Every row gives one point. Each copy is the shape, with its points in the same order, turned, moved and blurred by noise. Is it also mirrored, or only turned?

Shape (7 x 2):
[[ 2.2 -4.1]
 [-2.1  8.8]
 [-1.6 -0.8]
 [-0.7  9.1]
 [ 1.0 -1.9]
 [-1.8 -0.2]
 [-1.7 -0.3]]
Copy 1:
[[-4.4  0.5]
 [ 9.1 -1.5]
 [ 0.3  2.4]
 [ 8.4 -3.0]
 [-1.9  0.6]
 [ 1.0  2.0]
 [ 0.8  2.2]]
Copy 1 is: only turned
Copy 2 (7 x 2):
[[-5.6  0.7]
 [ 8.7  0.9]
 [-1.7 -1.7]
 [ 8.0  1.8]
 [-3.4 -0.5]
 [-0.5 -1.6]
 [-0.3 -1.7]]
Copy 2 is: mirrored
Copy 3:
[[ 4.3  1.6]
 [-6.7 -8.5]
 [-0.6  0.7]
 [-4.8 -8.0]
 [ 0.8 -0.3]
 [-0.9  0.5]
 [-1.3  0.2]]
Copy 3 is: mirrored

Shape:
[[  0.8   3.4   0.9   1.1]
 [  3.1  -0.7   0.6  -0.9]
 [ -3.7   1.3  -4.4   4.8]
 [ -0.7  -1.6   1.5   1.1]
 [  0.8  -3.3  -2.6   2.4]
 [  3.3   0.6   6.2  -0.6]
 [  3.2 -10.3   5.0  -6.6]
 [ -1.8  -3.0  -7.8  -0.6]
 [-10.4   0.0  -0.1  -0.3]
 [  0.9  -2.4  -1.4   2.0]]
Copy 1 (10 x 4):
[[  2.6  -1.8   1.2   0.6]
 [  3.0   1.7  -0.8  -0.7]
 [ -4.9  -0.9   3.6   3.7]
 [ -0.4   0.3   1.4  -3.0]
 [ -1.7   4.5   0.8   0.7]
 [  6.4  -0.4   0.6  -4.4]
 [  1.6   6.2  -5.9 -10.8]
 [ -5.6   2.9  -3.2   2.9]
 [ -8.3  -5.5   2.0  -3.9]
 [ -1.3   3.0   0.9  -0.4]]
Copy 1 is: mirrored
Copy 2 (10 x 4):
[[-4.4  0.4  2.0  1.6]
 [-1.0  0.9  0.6 -2.3]
 [-5.8 -0.3 -6.4  3.4]
 [ 0.4 -0.3 -0.3  2.5]
 [-1.8  1.5 -3.9 -1.0]
 [ 0.1  0.2  5.5  2.6]
 [10.6 -2.2  2.1 -4.6]
 [-2.3 -2.2 -7.7 -2.9]
 [-2.0 -8.8 -6.3  6.5]
 [-0.8  1.3 -2.9 -0.8]]
Copy 2 is: only turned
Copy 3, 10 rows:
[[ 1.7 -1.1  2.4 -0.2]
 [ 1.0  1.6 -1.2 -2.1]
 [-5.1 -0.9  4.9  3.4]
 [-1.4  2.2  2.1 -2.7]
 [-4.7  1.6 -0.9 -0.1]
 [ 3.3  0.4  0.9 -6.1]
 [ 0.2 10.6 -5.3 -8.2]
 [-5.4  4.1 -0.6  5.8]
 [-2.9  6.7  9.7  1.9]
 [-3.2  1.4 -0.5 -0.8]]
Copy 3 is: only turned
Copy 4:
[[-1.3  0.3  3.0  1.7]
 [-1.1  1.0 -1.4  4.4]
 [-0.9 -7.0  0.4 -1.8]
 [-4.1 -0.8 -1.2  2.6]
 [-1.2 -3.6 -3.3  3.7]
 [-4.7  3.9  2.0  5.9]
 [-6.7  6.4 -9.8  7.8]
 [ 2.1 -4.0 -6.6 -1.1]
 [-6.9 -2.4 -1.9 -6.8]
 [-1.9 -2.6 -2.1  3.3]]
Copy 4 is: mirrored

Shape, 9 rows:
[[ 1.8  7.8  1.4  3.9 -1.7 -0.1]
 [ 3.9  0.5 -5.4 -3.9 -0.3  0.7]
 [ 1.5  3.4  1.0 -0.2 -3.0  6.3]
 [ 0.0 -3.1  4.9 -2.2  7.0 -0.8]
 [ 7.3  4.0 -3.9 -2.4 -7.6  0.9]
 [-5.4 -2.6  0.1  0.6  5.7 -0.6]
 [ 1.8 -4.0 -5.7  1.9 -7.3 -4.7]
 [-4.9 -1.6  0.2 -2.8  1.5  1.2]
 [-0.3 -1.4 -2.5 -5.8 -3.0 -2.8]]
Copy 1 (9 x 6):
[[ 5.8 -0.8  6.1  1.4 -2.4  1.0]
 [-4.1 -6.0  3.8 -2.0  1.0  2.6]
 [-1.1  2.3  8.7  0.4  0.8  1.3]
 [-1.6  2.4 -3.7 -7.0 -1.4 -0.5]
 [-2.8 -7.5  9.8  2.8 -1.3 -1.5]
 [ 0.3  2.8 -4.6 -3.5  2.8  4.6]
 [-2.1 -7.4 -0.3  6.5  3.9 -1.2]
 [-4.1  2.8 -1.3 -0.3  1.0  4.1]
 [-6.4 -4.2  0.0  1.9 -1.4  2.0]]
Copy 1 is: only turned
Copy 2:
[[ 1.6  1.8 -3.4  1.3  0.3 -8.1]
 [-4.2 -4.1  0.1  2.6 -0.6  0.6]
 [-2.4  3.7 -4.9  0.5  3.2 -1.6]
 [ 5.3  3.5  1.1  3.6 -4.9  5.6]
 [-9.7 -1.0 -1.7  2.4 -0.3 -6.0]
 [ 7.2 -0.6  1.0 -2.0 -1.8  4.4]
 [-5.5 -2.5  6.3 -5.2 -3.0 -3.7]
 [ 1.9 -0.1 -2.3 -2.9 -2.9  4.6]
 [-4.0 -2.1 -0.5 -2.1 -6.3  1.4]]
Copy 2 is: only turned
Copy 3:
[[ 2.3  7.2  1.2 -3.3 -1.8  4.2]
 [ 6.6  1.9 -5.8 -1.7  1.0 -4.7]
 [-1.4  6.6 -2.8 -1.1  3.5 -1.2]
 [-1.7 -0.7  4.7  1.4 -3.2 -8.8]
 [ 8.5  7.9 -5.6 -1.0  4.8 -0.4]
 [-2.5 -5.4  1.6 -2.1 -2.8 -3.4]
 [ 9.3 -3.3 -3.2  2.5  3.4  3.4]
 [-1.3 -3.6  0.4 -3.5  2.8 -4.8]
 [ 6.7 -2.1  0.0 -2.2  4.2 -4.7]]
Copy 3 is: only turned

Shape:
[[ -1.3  -6.9   0.5   4.4   6.6  -3.1  -2.2   3.6   1.4]
 [ -4.3   5.6  -0.4   0.5  -5.4   1.2  -5.0   2.7  -4.8]
 [ -5.9  -1.1   7.3 -12.0  -3.8   4.1  -6.0   5.4  -7.2]
 [ -1.3   3.0   3.1   0.6   3.5  -4.1  -4.6  -2.3   0.1]
 [ -0.5   6.2   4.3  -6.5  -3.3   3.5  -1.2   3.3  -9.2]
 [ -0.2  -4.7  -0.8   4.6   4.3  -1.4  -0.4  -3.0  -4.2]
 [ -2.9  -3.1   1.2  -1.5   3.0   2.8  -2.1  -3.5   2.4]
 [  3.2   5.6   2.9  -5.4  -2.3   1.1  -1.1   1.6  -4.9]
 [ -1.3  -1.0  -2.8   0.9   6.2   2.6   1.6  -1.7   2.7]
 [ -2.9  -4.5   0.9   0.7   4.4  -4.5   0.4  -2.7   1.7]
 [ -2.5  -1.5  -4.9  -2.1   4.4  -5.1   0.7  -1.5   0.3]
 [ -2.0  -1.4  -1.9  -3.5  -1.2  -2.4   1.3   2.0   2.3]
 [ -1.7   5.0   7.5  -3.0  -6.0   1.4   0.0   5.3  -3.2]
 [  1.6  -4.0  -3.2   1.7   7.4  -2.1  -4.8   1.1   3.4]
 [  3.2  -7.6  -2.4   1.5   1.7  -1.8  -3.0  -4.8   2.7]]
Copy 1 (15 x 9):
[[ 4.6  0.0 -0.8 -2.7  6.0 -5.5 -1.7  4.2 -6.5]
 [-1.6  5.2 -3.2 -1.1  2.5  2.7 -1.0 -8.5  2.2]
 [ 4.7  3.2 -2.3 -6.2 -8.3 10.0 -4.4 -8.5 -5.0]
 [ 4.0  1.9  1.9 -0.5  7.5  3.3 -3.6 -0.3  0.1]
 [-3.5  0.7 -4.8 -3.5 -1.3 11.8 -1.8 -6.1 -0.3]
 [ 5.0 -3.1 -2.4  1.4  4.6 -1.5  1.5  3.8 -0.5]
 [ 3.3 -0.7  4.5 -0.8 -0.7  0.3 -2.6  2.1  0.3]
 [-3.9  0.0 -2.2  0.6  1.6 10.2 -3.7 -2.7 -2.2]
 [-0.8 -2.5  4.8 -0.6  3.2 -1.8  0.8  4.3 -1.3]
 [ 6.0  2.4  2.3  0.1  4.5 -0.6 -0.1  5.8 -2.6]
 [ 2.9  2.7  4.4  1.9  5.0  0.6  3.8  1.8 -4.9]
 [-1.3  5.5  1.7  1.7 -0.4  1.3  0.4  2.0 -5.7]
 [-4.7  6.4 -5.3 -3.8 -1.2  7.6 -5.2 -2.6 -0.9]
 [ 3.0 -2.4  4.6  1.7  6.7 -4.3 -2.7  1.0 -6.1]
 [ 5.1 -1.1  2.0  7.8  2.3 -3.3 -3.4  4.9 -2.3]]
Copy 1 is: mirrored
Copy 2 (15 x 9):
[[  1.8   5.9  -3.3  -1.5   4.3  -2.2   3.4   5.3   4.7]
 [  5.6  -3.7   4.1   2.5   0.7  -2.7  -0.7  -1.5  -7.0]
 [  2.4   0.4   6.1   5.2   1.7  -5.6 -14.9   5.3  -7.5]
 [  2.4   2.3  -1.1   5.1   4.1  -5.0  -0.7  -5.0   0.9]
 [ -1.1  -2.9  10.5   2.7  -1.7  -7.1  -6.7   0.2  -5.1]
 [  4.0   2.7   0.7  -0.5   0.3   1.9  -0.2  -0.7   6.9]
 [ -2.2   2.7  -0.7   6.0   3.7   2.9  -2.6   0.6   2.2]
 [ -3.0  -1.3   5.9   3.1  -3.5  -6.4  -3.4  -2.1  -4.1]
 [ -2.5   5.0   1.2   2.1   3.3   2.7   3.3  -0.2   2.6]
 [  0.4   4.6  -3.5  -1.2   3.1  -0.2  -1.2  -1.7   4.4]
 [  0.0   7.3  -1.5  -3.0   0.9   2.0  -0.6  -3.3  -1.6]
 [ -1.6   2.2  -3.2  -0.4   1.0   0.8  -2.3   0.1  -3.3]
 [ -2.4  -6.9   4.4   2.3   1.3  -7.8  -7.0   0.8  -5.6]
 [  1.5   8.2  -3.0   3.5   0.8  -2.0   5.0   2.4   2.3]
 [  1.4   3.5  -5.1   3.5  -3.5   1.7   1.3   1.8   4.7]]
Copy 2 is: only turned
Copy 3, 15 rows:
[[ -2.3  -9.4   1.2  -4.1  -4.1   0.2   4.6   4.2   3.3]
 [  2.2  -1.0   2.5  -2.4   5.1  -1.1   2.0  -4.0  -8.2]
 [  2.3   0.8   7.0   1.3   3.5 -15.8   6.1   0.0  -4.9]
 [  0.8  -7.9   1.7   0.7  -2.6  -0.9  -3.1  -3.3  -3.3]
 [  6.8   1.2   0.0  -2.8   2.4  -9.9   2.6  -5.6  -5.9]
 [  0.7  -5.5   1.3  -6.0  -1.7   0.7  -2.2   0.2   4.9]
 [ -4.1  -3.3  -1.3   0.7   0.4  -4.3  -1.9   0.8   1.6]
 [  7.4  -1.5  -1.4   0.9   1.6  -5.5   1.3  -4.8  -3.6]
 [ -3.0  -3.2  -5.6  -1.1  -2.5  -0.7  -2.7   2.7   0.0]
 [ -2.4  -5.5   2.6   0.8  -4.3   0.9  -1.5   1.1   3.9]
 [  0.9  -1.9   0.9   1.3  -5.0   1.8  -2.2   5.1  -0.7]
 [  0.7   0.3   0.5   3.3  -1.6   0.4   3.0   1.7  -0.9]
 [  2.5  -0.5   1.0  -0.1   1.2  -6.0   7.7  -8.4  -4.9]
 [ -1.0 -10.3  -2.9   0.9  -1.3   1.4  -0.4   6.5   1.1]
 [  0.3  -6.2  -0.6   2.6   1.7   1.9  -2.4   3.2   7.4]]
Copy 3 is: only turned
Copy 4, 15 rows:
[[ -1.0   6.2   2.5  -0.3   2.2   1.2   5.2   5.5  -4.6]
 [  3.2  -6.0   0.2  -7.0   1.3  -3.8  -5.1   4.6   0.7]
 [ -0.3  -3.9  -2.3 -15.7  -3.1  -2.6  -2.9  -5.1  -7.8]
 [ -3.3  -3.8   1.6   0.9   3.4   0.5  -1.7   2.7  -4.8]
 [  1.0  -5.0  -4.1  -8.2  -5.4  -1.4  -8.9  -0.7  -2.4]
 [  3.0   3.6   5.8   1.6   1.0   3.8  -1.4   3.3  -2.7]
 [  0.0  -0.6   0.7  -1.3   3.8   4.1   3.0  -2.6  -1.7]
 [ -0.5  -5.2  -3.5  -2.5  -4.6  -2.5  -6.4  -1.0  -2.0]
 [ -0.5   0.4  -0.3   1.3   1.2   6.7   4.4   1.8   1.6]
 [ -4.0   2.5   5.5   0.1   2.7   2.1   2.0   0.8  -2.3]
 [ -3.6  -2.1   6.3   0.4  -2.1   2.6   3.1   2.8   0.1]
 [ -3.5  -1.0   2.2  -2.8  -1.3  -1.9   2.9   0.4   2.1]
 [ -2.8  -1.5  -5.0  -6.8  -0.6  -6.0  -7.2  -0.6  -0.6]
 [  0.5   0.2   1.6   3.4   1.3   1.7   7.5   4.6  -5.2]
 [  3.2   1.7   5.2   5.0   2.2  -0.1   4.9  -1.6  -2.7]]
Copy 4 is: only turned

Shape, 14 rows:
[[ 2.9 -2.7 -4.4 -0.7  2.5  0.1 -7.2 -4.1 -2.8 -0.8  0.3]
 [ 0.8  6.1  2.0  8.1 -3.3  3.6  0.1  6.8 -4.1 -6.3 -5.2]
 [-0.1  3.6 -0.5 -3.0 -1.3 -0.3  6.8  0.4  0.6  2.2 -3.0]
 [ 1.1 -4.0  2.3 -4.2 -5.9 -2.7  1.1 -3.3  6.4  4.2 -2.8]
 [-7.9  3.7  4.1  1.6 -1.2 -0.8  4.7 -0.4 -2.7 -1.8 -5.9]
 [ 3.1 -4.7 -3.8 -2.8  1.1 -0.4 -6.2  2.3  1.6 -5.5  4.6]
 [ 1.4 -0.8 -2.5 -5.3  0.3  3.0 -7.8  0.4  0.9  2.7 -2.5]
 [ 0.4 -0.2  3.2 -4.0  1.2  4.5 -3.7 -0.3  2.7 -0.4  4.6]
 [ 1.9  0.6 -4.5 -5.5 -4.4  2.1 -5.6 -3.7  1.9 -1.6  5.6]
 [-4.7  4.2  2.5 -0.6 -3.4 -4.7  0.5 -1.1  3.9  6.0  0.8]
 [-5.4 -2.7 -4.2 -6.1 -3.6 -0.9 -2.1 -1.0  4.5  2.4 -2.1]
 [-4.5  9.9  4.8 -1.1  0.8 -5.8  1.1  5.7 -6.3 -1.9 -6.3]
 [-1.0  3.5 -1.5  5.3  2.5  1.9 -0.6  7.3 -4.4 -1.9  0.7]
 [-4.5  8.9  1.4  2.7  2.2 -3.1  3.3  1.3  4.0 -2.6 -6.6]]
Copy 1 (14 x 11):
[[-3.2  2.3 -1.0  2.7 -0.4  4.5 -7.1  5.5 -1.7 -0.3  5.5]
 [-2.9  1.0  3.0 -3.5  2.5  9.8  6.3 -5.6  4.4 -4.1  0.2]
 [ 1.2 -2.6  1.3 -2.8  2.8 -4.1  3.2  0.6 -0.3  0.8 -1.0]
 [ 4.5 -3.9  0.5  2.9 -2.2 -2.6  1.3  0.8 -4.8  7.8  4.2]
 [ 1.4  4.7  0.0 -0.9  5.7 -0.1  8.2 -2.6 -4.1 -2.8 -1.5]
 [-1.0  0.8 -1.7 -4.6 -1.8  5.2 -5.5  2.7 -0.5  1.4 12.5]
 [ 2.4 -1.3 -3.1  1.3  3.3  6.5 -4.2  5.6  0.2  3.9  3.4]
 [ 6.9  2.6  1.0 -2.3  0.9  2.1 -6.0  1.4  1.2  1.6  5.2]
 [ 1.1  0.1  3.5 -5.7 -1.3  4.1 -7.5  5.6 -4.3  5.0  5.6]
 [ 3.1 -0.4 -1.2 -1.7  3.6 -2.7 -1.5 -5.3 -6.6  5.0 -1.2]
 [ 4.0 -2.3 -4.7 -2.3  1.0  1.5  0.1  4.7 -7.2  5.4  3.6]
 [-4.0  2.6 -0.5 -2.9 14.5  1.3  5.5 -5.0  0.4 -0.6  0.3]
 [-2.7  2.2 -3.4 -5.6  1.9  5.5 -0.4 -3.8  4.0 -4.5  0.8]
 [ 1.1 -3.8  0.3 -2.1  8.9  0.3  3.6 -5.6 -5.0 -5.4  1.0]]
Copy 1 is: only turned
Copy 2 (14 x 11):
[[-4.1 -1.4 -2.4 -3.3 -4.8  5.0  2.4 -6.6  1.9  3.1 -1.2]
 [ 4.5 -2.5 -6.3 -5.6 10.7  4.6  2.0  1.7 -4.8  3.6 -6.0]
 [ 4.8 -2.0  2.8  1.7  1.6 -1.5  0.1  1.8  1.8 -0.8 -6.5]
 [ 1.9  4.9 -2.0  5.3 -3.3 -3.9 -0.5  0.4  6.2 -4.1 -2.3]
 [ 8.1  2.1  3.8 -6.1  4.4  0.5 -2.7  1.9 -0.8 -1.3 -4.0]
 [-5.6 -4.1 -4.7  0.7 -4.8  2.0 -1.9 -1.9 -2.2  2.7  2.5]
 [ 2.4 -0.6 -3.2 -0.7 -4.9 -0.4  4.4 -3.6  2.6  5.5  1.8]
 [ 0.0 -0.8 -1.4  2.6 -1.5 -1.2  3.2 -3.8 -2.6 -1.7  4.2]
 [-1.9 -2.6 -2.4  2.6 -7.7  4.7  5.1  1.8 -0.5 -1.1  2.8]
 [ 1.3  4.6  5.1  1.6  2.9 -1.9  1.8  4.5  4.2 -1.4  1.9]
 [ 4.0 -0.1 -0.2  1.0 -5.7 -0.9 -1.9  1.6  6.4  0.5  3.7]
 [ 5.6  3.1  6.2 -5.5  6.6 -1.0 -0.8  4.7 -5.9  6.9 -5.0]
 [ 0.5 -4.7 -1.1 -2.4  8.8  4.7 -0.4 -0.7 -2.7  5.4 -1.0]
 [ 2.1 -1.8  3.1 -7.7  5.7 -5.2  0.1  5.7  0.9  0.0 -4.1]]
Copy 2 is: only turned
